Each point is reached from the start by the listed moves, each made once or not at all, plus a little noise. Say if it took an odd or an even number of moves. Then give how often each move was made.

Moves:
(1): 0.26	-0.29	-0.08	-0.22
(2): 0.40	0.30	-0.22	0.29
(3): 0.61	-0.07	0.70	-0.30
Start: 0.05	0.14	0.04	0.06
Points:
0.45	0.45	-0.19	0.35 -> odd (0, 1, 0)
0.69	0.15	-0.27	0.12 -> even (1, 1, 0)
0.93	-0.24	0.66	-0.45 -> even (1, 0, 1)
1.09	0.36	0.53	0.07 -> even (0, 1, 1)

Moves:
(1): -0.25	0.07	-0.07	-0.04	-0.36	-0.04	-0.19	0.29	-0.36	-0.36	-0.05	-0.04
(2): -0.02	-0.14	-0.22	-0.49	-0.13	0.04	-0.24	-0.31	-0.07	-0.16	-0.24	0.25
(3): -0.08	-0.10	0.02	-0.20	0.10	-0.14	-0.25	-0.29	0.33	-0.23	0.07	0.44
(4): 0.44	0.06	-0.34	-0.07	0.09	-0.02	0.38	0.00	0.23	-0.45	0.00	0.25
(5): 0.19	0.01	0.16	-0.09	-0.01	0.28	0.50	0.01	-0.19	-0.27	0.21	-0.21
(6): 0.17	0.28	-0.30	0.44	0.20	0.34	-0.28	-0.18	0.44	-0.35	-0.03	0.23
(7): -0.30	0.44	0.10	-0.05	0.00	-0.49	0.11	0.06	0.36	-0.17	0.36	-0.81
(8): 0.71	0.03	0.59	0.07	0.15	0.10	-0.07	0.10	0.02	0.16	0.51	-0.31
(9): 0.15	-0.15	0.19	0.21	-0.20	-0.07	-0.08	0.03	0.21	-0.14	-0.16	-0.11
(10): 0.05	0.03	-0.11	0.08	-0.29	0.18	0.01	0.16	0.27	-0.17	0.10	-0.15
(11): 0.02	-0.35	-0.28	0.14	0.43	-0.25	0.30	0.02	0.12	-0.32	0.15	-0.27
(12): -0.28	-0.37	0.08	-0.67	0.72	0.06	0.51	0.62	-0.47	0.17	-0.39	-0.43
Start: 0.29	-0.11	0.07	-0.05	0.26	0.04	-0.07	0.24	0.03	0.00	0.32	0.16
Points:
0.44	-0.32	-0.32	-0.37	0.85	0.20	0.02	0.73	0.47	-1.31	-0.16	0.51 -> even (1, 0, 1, 1, 0, 1, 0, 0, 1, 0, 0, 1)
0.12	-0.35	0.16	-0.04	-0.53	0.03	-0.62	0.37	0.45	-0.87	0.32	0.26 -> even (1, 0, 1, 0, 0, 0, 0, 0, 1, 1, 0, 0)
0.61	-0.22	0.18	-0.82	0.81	0.54	-0.39	0.76	-0.39	-0.47	0.08	-0.13 -> odd (1, 1, 0, 0, 0, 1, 0, 1, 0, 0, 0, 1)
0.12	-0.66	-0.22	-0.71	0.35	-0.04	0.07	-0.06	-0.10	-1.36	0.41	0.35 -> odd (1, 1, 1, 0, 1, 0, 0, 0, 0, 0, 1, 0)
0.54	0.03	0.75	-0.62	0.84	-0.11	0.39	1.18	0.19	-0.03	0.93	-1.52 -> even (0, 0, 0, 0, 0, 0, 1, 1, 0, 1, 0, 1)
0.84	-0.27	0.65	-0.17	1.70	-0.14	0.60	0.58	0.84	-1.10	1.06	-1.37 -> even (0, 0, 1, 0, 1, 1, 1, 1, 1, 0, 1, 1)
0.54	-0.83	-0.09	-0.42	0.09	0.12	0.17	-0.18	0.71	-1.31	0.51	0.15 -> even (0, 1, 1, 0, 1, 0, 0, 0, 1, 1, 1, 0)
0.40	0.36	-0.17	-0.09	0.35	-0.41	0.48	0.32	0.59	-0.65	0.66	-0.35 -> even (0, 0, 0, 1, 0, 0, 1, 0, 0, 0, 0, 0)

Moves:
(1): -0.07	0.02	0.03	0.38	0.13	-0.03	0.36	0.13	-0.33	0.05	0.20	0.15	-0.01	0.26	0.20	-0.07	-0.28	0.45	0.51	-0.10	-0.24	0.02	0.39	0.30	0.04	0.31
(2): -0.11	-0.01	0.08	0.16	0.21	-0.22	0.22	0.05	-0.15	0.11	0.06	-0.25	-0.13	-0.03	-0.06	0.37	0.09	0.04	-0.06	0.19	0.23	-0.10	-0.09	-0.02	0.10	-0.05
(3): -0.28	-0.23	0.13	-0.29	-0.10	-0.17	-0.17	0.05	0.41	-0.19	0.17	0.10	0.15	0.15	0.32	-0.01	0.22	-0.03	-0.15	-0.12	-0.26	0.24	-0.07	0.03	0.00	0.01
(4): 0.70	0.05	0.28	0.46	0.16	-0.20	-0.22	0.56	0.31	-0.10	-0.15	0.02	-0.18	0.31	0.03	0.02	-0.17	0.19	0.48	0.20	-0.55	-0.39	-0.14	-0.09	-0.31	0.62
(5): 0.29	0.32	0.54	-0.27	0.20	0.02	0.02	0.11	-0.06	-0.17	-0.17	-0.18	0.14	0.11	-0.20	-0.25	0.08	-0.20	0.03	-0.05	-0.52	-0.32	0.09	-0.17	0.23	-0.22
(6): -0.06	-0.05	0.15	0.08	0.05	-0.25	0.01	0.03	0.10	0.06	0.17	-0.05	-0.14	0.09	-0.04	0.02	-0.43	-0.32	0.29	0.21	0.16	0.13	-0.07	0.20	-0.19	-0.10
(7): -0.03	-0.61	0.16	0.13	0.06	0.18	-0.10	0.10	-0.19	-0.16	-0.36	-0.18	-0.22	0.31	0.29	0.26	-0.41	0.00	0.17	-0.13	-0.18	0.23	0.17	0.27	0.12	-0.16
(8): -0.43	0.28	0.51	-0.11	0.22	-0.53	-0.30	-0.66	-0.04	0.27	0.26	-0.59	-0.33	-0.48	-0.01	0.00	0.22	0.41	0.55	-0.19	0.35	-0.17	-0.08	-0.47	0.05	0.22
(9): 0.38	-0.45	-0.24	-0.06	0.41	-0.13	0.14	0.15	-0.13	-0.07	0.30	0.10	0.06	-0.25	0.05	0.20	-0.16	-0.08	0.04	0.08	-0.39	0.28	-0.07	0.21	0.35	0.35
(10): -0.25	-0.05	-0.22	-0.04	-0.17	0.21	0.20	-0.06	0.35	0.01	-0.15	0.26	-0.31	0.10	-0.04	0.06	0.31	0.14	-0.38	0.38	-0.32	0.26	0.16	0.05	-0.19	-0.01
(11): 0.07	-0.20	-0.06	0.01	0.29	-0.07	0.04	-0.21	-0.03	-0.07	-0.28	0.03	-0.09	-0.24	0.02	-0.17	0.14	-0.34	-0.14	0.31	0.21	-0.30	-0.07	0.13	0.02	-0.05
(12): 0.08	0.12	0.05	-0.02	-0.25	-0.10	-0.11	-0.14	-0.13	0.20	-0.16	0.23	-0.03	-0.35	0.03	-0.04	-0.04	-0.17	-0.16	0.04	0.08	0.06	-0.23	0.12	0.00	-0.03
(13): -0.01	-0.07	0.09	0.00	-0.01	0.00	0.14	-0.35	0.03	-0.06	-0.05	-0.04	-0.23	0.32	0.13	0.26	0.13	0.52	-0.44	0.08	-0.06	-0.21	-0.08	0.03	-0.46	-0.23
(14): -0.01	-0.24	0.05	0.14	-0.04	0.04	-0.03	0.32	-0.19	-0.13	0.08	0.02	-0.22	-0.33	0.07	-0.22	-0.07	-0.18	-0.23	0.04	0.05	0.05	-0.31	-0.12	0.10	-0.20
(15): -0.32	-0.14	-0.08	-0.17	0.27	-0.04	0.15	0.16	0.05	0.26	-0.03	-0.06	0.11	0.07	-0.08	0.27	-0.13	-0.01	-0.28	0.02	0.09	-0.04	0.19	0.05	0.08	0.03
(16): -0.31	-0.20	-0.38	-0.01	-0.40	0.02	0.14	-0.03	-0.23	-0.05	-0.12	-0.28	0.29	0.36	-0.10	-0.29	0.00	0.12	-0.26	0.32	0.03	0.11	-0.32	-0.30	0.00	0.02
(17): 0.03	-0.48	-0.16	0.20	0.13	-0.20	-0.07	0.07	0.16	0.11	-0.08	0.07	-0.20	-0.20	-0.15	0.13	0.02	0.15	-0.08	-0.10	0.05	0.06	-0.17	0.19	0.25	-0.16
(18): -0.10	0.20	0.08	-0.08	0.28	0.14	-0.20	-0.14	-0.16	-0.08	-0.38	0.06	0.13	0.08	-0.13	0.18	0.71	-0.19	-0.29	-0.52	-0.17	0.18	-0.11	-0.22	-0.67	-0.03
(19): 0.21	0.03	0.08	0.20	-0.03	-0.05	-0.12	0.18	0.19	-0.16	-0.02	0.31	0.24	0.12	0.44	0.20	-0.05	-0.13	-0.23	-0.12	-0.21	0.03	0.11	-0.23	-0.01	0.26
(20): -0.03	0.13	-0.32	0.02	0.18	-0.29	-0.11	0.19	0.19	-0.06	-0.06	0.08	-0.24	-0.15	0.11	-0.23	-0.06	-0.16	-0.06	0.07	-0.20	-0.15	-0.07	0.03	0.18	-0.06
(21): 0.03	0.03	-0.07	0.01	-0.17	-0.17	0.19	0.14	0.04	0.15	-0.14	-0.19	0.08	0.14	0.23	0.09	0.06	0.02	0.06	-0.03	0.27	-0.02	0.23	-0.23	-0.26	0.30
(22): 0.13	-0.09	-0.06	-0.39	0.03	-0.29	-0.17	-0.09	-0.04	0.01	0.41	0.19	-0.03	0.44	-0.28	0.08	0.00	-0.38	0.10	0.05	-0.03	-0.23	-0.20	-0.10	0.08	-0.14
(23): 0.28	0.01	-0.02	0.35	0.02	-0.08	0.06	0.20	0.03	0.26	0.32	-0.20	0.10	-0.12	0.22	-0.15	0.30	-0.22	0.04	0.20	0.12	-0.10	-0.13	-0.10	0.09	-0.59
(24): 0.23	0.05	0.02	-0.16	0.06	0.21	0.11	0.07	0.02	0.01	0.02	0.10	0.14	0.00	0.23	0.12	0.00	0.23	0.17	-0.03	-0.15	0.12	-0.12	-0.40	0.02	-0.21
Start: 0.30	-0.35	0.21	0.02	0.30	-0.37	0.10	0.11	-0.11	0.01	0.00	-0.04	0.02	-0.16	0.13	-0.12	0.09	0.30	-0.24	-0.03	0.34	0.11	0.11	-0.28	0.10	0.01
Points:
0.46	-0.82	0.13	0.53	0.80	-1.67	0.66	0.46	-0.42	0.20	0.66	-0.53	-0.47	0.92	-0.04	-0.25	-0.06	0.29	-0.16	0.87	-0.11	-0.69	-0.50	-0.22	0.42	-1.20 -> even (1, 1, 0, 0, 1, 1, 0, 0, 0, 0, 0, 0, 1, 0, 0, 1, 1, 0, 0, 1, 0, 1, 1, 0)
0.96	-1.29	0.85	0.00	1.59	-1.98	-0.66	0.74	0.27	0.65	0.98	0.01	-0.37	-0.80	0.46	0.49	0.56	-0.28	0.21	-0.13	-0.37	0.25	-1.40	-0.97	-0.06	-0.24 -> odd (0, 0, 1, 1, 0, 1, 0, 1, 1, 0, 0, 1, 0, 1, 1, 0, 1, 1, 0, 0, 0, 1, 1, 1)
1.56	-1.36	0.44	0.93	1.36	-1.42	0.44	1.24	-0.42	0.18	-0.85	-0.37	0.12	-0.13	0.65	0.50	1.01	-0.13	-1.78	0.64	-0.48	-0.63	-0.94	-1.02	-0.37	0.04 -> odd (0, 1, 0, 1, 1, 0, 0, 0, 1, 0, 1, 1, 1, 1, 1, 1, 1, 1, 1, 0, 1, 0, 1, 0)
1.73	-1.55	0.98	0.23	0.67	-0.60	-0.25	0.64	0.29	-0.52	-0.95	0.80	-0.92	0.47	0.73	0.35	0.00	0.16	-0.96	0.66	-1.31	-0.55	-0.75	-0.59	-0.02	-0.52 -> even (0, 0, 0, 1, 1, 0, 1, 0, 0, 1, 1, 1, 1, 1, 0, 0, 1, 0, 1, 0, 0, 1, 0, 1)
-0.67	-1.27	-0.12	0.27	0.92	-0.93	0.44	0.54	-0.01	-0.03	-0.91	0.47	-0.14	0.63	1.35	0.58	0.17	-0.08	-1.12	0.46	-0.59	0.92	-0.01	-0.27	-0.41	-0.09 -> even (1, 1, 1, 0, 0, 1, 1, 0, 0, 1, 1, 1, 0, 0, 1, 1, 0, 1, 1, 1, 0, 0, 0, 1)
1.59	-1.70	0.60	-0.50	1.47	-1.41	0.10	1.45	0.46	-0.16	0.13	0.14	-0.01	0.05	0.39	0.09	0.05	-0.34	-0.27	0.36	-0.94	-0.45	-0.50	-0.78	0.69	0.23 -> odd (0, 0, 1, 1, 1, 0, 0, 0, 1, 0, 1, 0, 0, 1, 1, 0, 1, 0, 0, 0, 1, 1, 0, 1)
1.15	-1.42	1.07	0.58	1.12	-1.87	-0.27	0.99	-0.14	-0.55	0.78	-0.51	-0.49	0.91	1.41	-0.32	-0.23	0.63	0.29	0.28	-1.75	-0.48	-0.58	-0.99	0.52	0.19 -> even (1, 0, 1, 1, 1, 0, 1, 1, 1, 0, 0, 0, 1, 1, 0, 1, 0, 0, 1, 1, 0, 1, 1, 0)
0.72	-0.34	1.16	0.26	1.51	-0.87	0.67	0.77	-0.62	0.20	0.69	0.01	0.15	0.84	0.66	0.66	0.45	-0.09	-0.62	-0.11	-0.38	-0.42	-0.23	-0.99	-0.55	-1.16 -> even (1, 1, 0, 0, 1, 1, 0, 0, 0, 0, 0, 0, 1, 1, 1, 0, 0, 1, 1, 0, 0, 1, 1, 1)
-0.34	-1.54	0.77	0.22	0.99	-1.76	-0.26	-0.43	-0.52	0.12	-0.13	-0.14	-0.22	0.37	0.91	0.65	0.27	0.14	0.23	-0.27	0.20	0.48	-0.78	-0.78	-0.09	-0.10 -> even (1, 1, 1, 0, 0, 1, 1, 1, 0, 0, 1, 1, 0, 0, 0, 1, 1, 1, 1, 0, 0, 1, 0, 1)

Moves:
(1): 0.07	0.19	0.14	-0.53	0.06	-0.08	0.27	0.03	0.14	0.13	-0.25	0.13	0.20	0.17	0.18	-0.09	0.27	0.07	0.19	0.15	-0.13	-0.18	0.03	0.00	0.07
(2): 0.05	0.02	-0.20	-0.05	0.03	-0.16	-0.05	-0.16	-0.05	-0.17	-0.04	-0.03	-0.30	-0.01	0.10	-0.14	0.00	0.31	0.05	0.21	0.49	-0.02	0.01	-0.03	-0.16
(3): 0.28	0.13	-0.21	0.00	0.07	0.08	-0.09	0.09	-0.54	0.49	-0.37	-0.57	-0.24	-0.19	-0.21	0.18	0.12	0.19	0.32	-0.08	-0.10	0.16	-0.03	0.30	-0.27
(4): -0.05	-0.13	-0.34	0.04	0.14	-0.29	-0.18	-0.02	-0.09	-0.06	-0.11	0.44	-0.37	-0.03	-0.46	0.23	-0.21	-0.25	0.10	-0.14	-0.03	0.31	-0.39	-0.26	0.07
(5): -0.10	0.19	-0.48	0.51	-0.38	0.06	0.08	-0.07	0.14	-0.27	0.35	0.11	0.38	-0.15	0.31	-0.07	0.04	0.17	-0.40	0.12	0.18	0.06	-0.07	-0.46	0.69
(6): 0.21	-0.30	-0.06	0.35	-0.48	-0.48	0.01	-0.61	-0.24	0.46	-0.13	0.12	0.07	-0.29	0.07	-0.18	-0.08	-0.33	0.10	0.29	0.38	-0.16	0.37	0.02	0.33
(7): 0.29	-0.52	0.03	-0.06	0.24	0.01	0.23	0.14	0.29	-0.24	-0.32	0.30	-0.02	0.14	-0.11	-0.25	-0.16	0.10	0.06	0.21	-0.21	-0.09	-0.13	-0.08	0.64
(8): -0.18	-0.35	-0.69	0.19	-0.41	0.22	0.04	-0.25	-0.06	0.07	-0.41	-0.31	0.33	0.09	0.07	0.60	0.08	-0.08	0.01	-0.06	-0.44	0.24	-0.29	0.07	0.09
(9): 0.03	0.12	-0.08	-0.05	0.01	-0.13	-0.13	-0.17	-0.21	-0.19	0.40	0.32	-0.02	0.08	-0.16	0.11	0.05	-0.14	0.00	0.25	-0.19	-0.09	-0.11	-0.06	0.02
(10): -0.16	0.15	0.04	0.06	0.19	0.32	0.08	-0.27	-0.01	-0.03	-0.20	-0.11	-0.30	-0.24	0.16	-0.10	0.25	0.13	-0.02	0.22	0.23	0.10	0.04	0.05	-0.23
(11): -0.13	0.25	0.06	0.16	0.08	0.18	-0.09	0.24	0.06	-0.12	-0.18	0.36	0.01	0.37	-0.21	0.33	0.05	-0.15	0.00	0.29	-0.12	-0.10	0.08	0.16	0.51
(12): 0.09	0.00	-0.09	0.14	0.01	0.10	0.09	-0.09	0.11	0.11	0.05	-0.10	-0.28	-0.11	0.11	0.15	-0.08	0.04	-0.08	-0.06	-0.09	0.04	0.20	0.04	-0.24
(13): -0.13	0.07	0.16	0.15	-0.43	0.18	-0.14	0.04	0.02	0.02	0.12	0.13	0.17	0.36	-0.35	0.57	0.01	-0.22	0.33	0.36	-0.06	-0.23	-0.09	-0.09	-0.21
(14): 0.06	0.00	0.02	-0.07	0.15	-0.16	-0.11	-0.26	-0.22	0.08	0.06	0.16	0.16	0.05	-0.28	-0.01	0.32	-0.15	-0.08	-0.04	0.12	0.14	0.00	-0.01	-0.03
(15): -0.14	0.01	-0.12	0.08	-0.09	-0.10	0.10	0.17	0.00	0.05	0.08	-0.38	0.03	-0.03	0.15	0.28	0.14	0.08	0.21	-0.02	-0.07	0.10	0.06	-0.04	0.00
(16): -0.18	-0.35	-0.02	0.08	0.15	-0.30	0.09	-0.14	0.24	0.16	-0.09	0.09	-0.11	0.15	-0.29	-0.02	-0.33	0.11	-0.05	0.06	-0.03	0.23	-0.37	0.11	0.38
(17): -0.28	-0.22	0.22	0.13	0.01	0.18	0.02	-0.46	0.12	0.10	0.20	-0.06	-0.07	0.75	0.23	-0.24	0.47	-0.09	0.03	-0.55	-0.45	-0.30	0.37	-0.13	-0.32
(18): -0.14	-0.22	0.09	0.03	0.23	-0.36	0.32	-0.43	-0.08	0.19	-0.19	-0.05	0.07	-0.09	0.27	-0.11	0.30	0.33	-0.28	-0.31	-0.11	-0.08	-0.12	-0.06	-0.02
(19): -0.06	0.01	0.34	-0.05	-0.27	0.04	-0.30	-0.24	0.03	-0.07	0.11	0.01	-0.22	0.07	-0.34	0.02	0.06	-0.14	0.21	-0.01	0.08	0.14	0.21	0.04	-0.02
(20): -0.14	0.51	0.23	0.07	-0.12	-0.20	0.05	-0.16	-0.07	-0.21	0.00	-0.06	0.37	0.12	-0.21	-0.14	-0.22	-0.01	-0.04	0.27	-0.11	0.02	0.03	-0.34	0.18
(21): 0.09	-0.16	-0.03	0.21	-0.19	-0.18	-0.02	-0.38	0.24	0.05	-0.09	-0.09	0.09	-0.31	-0.24	-0.38	-0.02	0.08	0.20	0.07	0.40	-0.06	0.03	0.25	0.00
(22): 0.53	0.14	0.24	-0.10	0.00	-0.21	-0.02	0.16	-0.32	-0.21	0.27	0.14	-0.01	0.07	0.29	-0.11	0.14	-0.35	-0.14	-0.19	-0.01	-0.19	-0.54	-0.04	0.05
(23): 0.09	-0.12	0.04	0.18	-0.40	-0.18	-0.18	0.32	0.10	0.02	-0.04	-0.11	0.19	-0.05	0.14	-0.10	-0.12	-0.08	-0.27	0.27	-0.10	0.07	-0.16	0.04	0.03
(24): 0.10	0.19	-0.07	-0.02	0.12	-0.08	0.10	-0.02	-0.17	0.08	-0.09	0.08	0.31	-0.25	0.26	0.22	0.06	0.14	0.33	0.15	-0.06	0.22	-0.16	-0.09	-0.08
Start: 0.30	0.23	-0.31	-0.18	0.18	-0.47	-0.06	0.42	-0.17	0.27	0.31	-0.09	-0.03	-0.34	0.16	-0.48	0.00	-0.14	-0.26	0.08	-0.25	-0.04	0.03	-0.40	0.40
Points:
-0.15	0.26	-1.81	0.69	-0.58	-1.21	-0.31	-0.88	0.08	0.10	-0.14	0.48	0.11	-0.55	-0.32	0.58	0.58	-0.03	0.16	1.52	-0.01	1.19	-0.84	-0.60	1.43 -> even (1, 1, 0, 1, 1, 0, 0, 1, 1, 1, 1, 1, 0, 1, 1, 1, 0, 0, 1, 0, 1, 0, 1, 1)
1.17	-0.28	-1.23	0.88	-0.73	-2.05	0.06	-1.62	-1.26	0.64	-0.65	0.18	0.91	-1.11	-0.43	-0.50	0.39	-0.44	0.12	0.34	-0.17	0.71	-1.05	-1.04	2.04 -> odd (0, 0, 1, 1, 1, 1, 1, 1, 0, 0, 0, 0, 0, 1, 0, 0, 0, 1, 1, 1, 1, 1, 0, 1)
-0.33	0.71	-0.56	0.40	0.41	-1.37	0.03	-0.87	-0.58	0.59	-0.15	0.53	0.28	0.62	-0.38	-0.49	0.94	0.02	-0.73	0.60	-1.07	0.29	-0.69	-1.06	1.50 -> odd (1, 0, 1, 1, 1, 0, 0, 0, 1, 1, 1, 0, 0, 1, 0, 1, 1, 1, 0, 1, 0, 0, 1, 0)
1.55	0.81	-0.67	0.63	-0.55	-1.47	0.03	-0.80	-0.77	0.16	-0.21	0.47	0.30	-0.70	0.09	-1.25	0.54	-0.26	-0.32	2.04	0.50	-0.34	-0.20	-0.58	2.00 -> odd (1, 1, 1, 0, 1, 1, 1, 0, 1, 1, 1, 1, 0, 1, 0, 0, 0, 0, 0, 1, 1, 1, 1, 0)
0.83	0.38	-1.46	0.74	-1.09	-1.77	0.22	-0.73	-0.49	-0.06	-0.45	1.02	1.39	-0.02	-0.23	0.39	0.41	-0.73	0.65	1.77	0.04	0.06	-1.04	-1.34	2.57 -> odd (1, 1, 0, 1, 1, 1, 1, 1, 0, 0, 1, 0, 1, 1, 1, 0, 0, 0, 0, 1, 1, 1, 0, 1)
0.60	0.52	-0.33	-0.27	-0.45	-1.56	-0.23	-1.11	-0.53	0.01	-0.05	0.09	0.67	-0.36	-0.17	-0.62	0.50	-0.27	0.14	1.42	0.02	0.59	-1.24	-0.45	0.67 -> odd (1, 1, 0, 0, 0, 0, 0, 1, 1, 1, 0, 0, 0, 1, 0, 1, 0, 0, 1, 1, 1, 1, 1, 1)
1.35	1.11	-0.34	-0.36	-0.35	-1.73	-0.52	-0.19	-0.99	0.22	0.16	0.02	-0.32	-0.74	-0.39	-0.52	-0.01	-0.29	0.65	0.95	-0.10	0.36	-0.83	-0.54	0.04 -> even (1, 1, 1, 1, 0, 0, 0, 0, 1, 0, 0, 1, 0, 0, 0, 0, 0, 0, 1, 1, 1, 1, 1, 1)
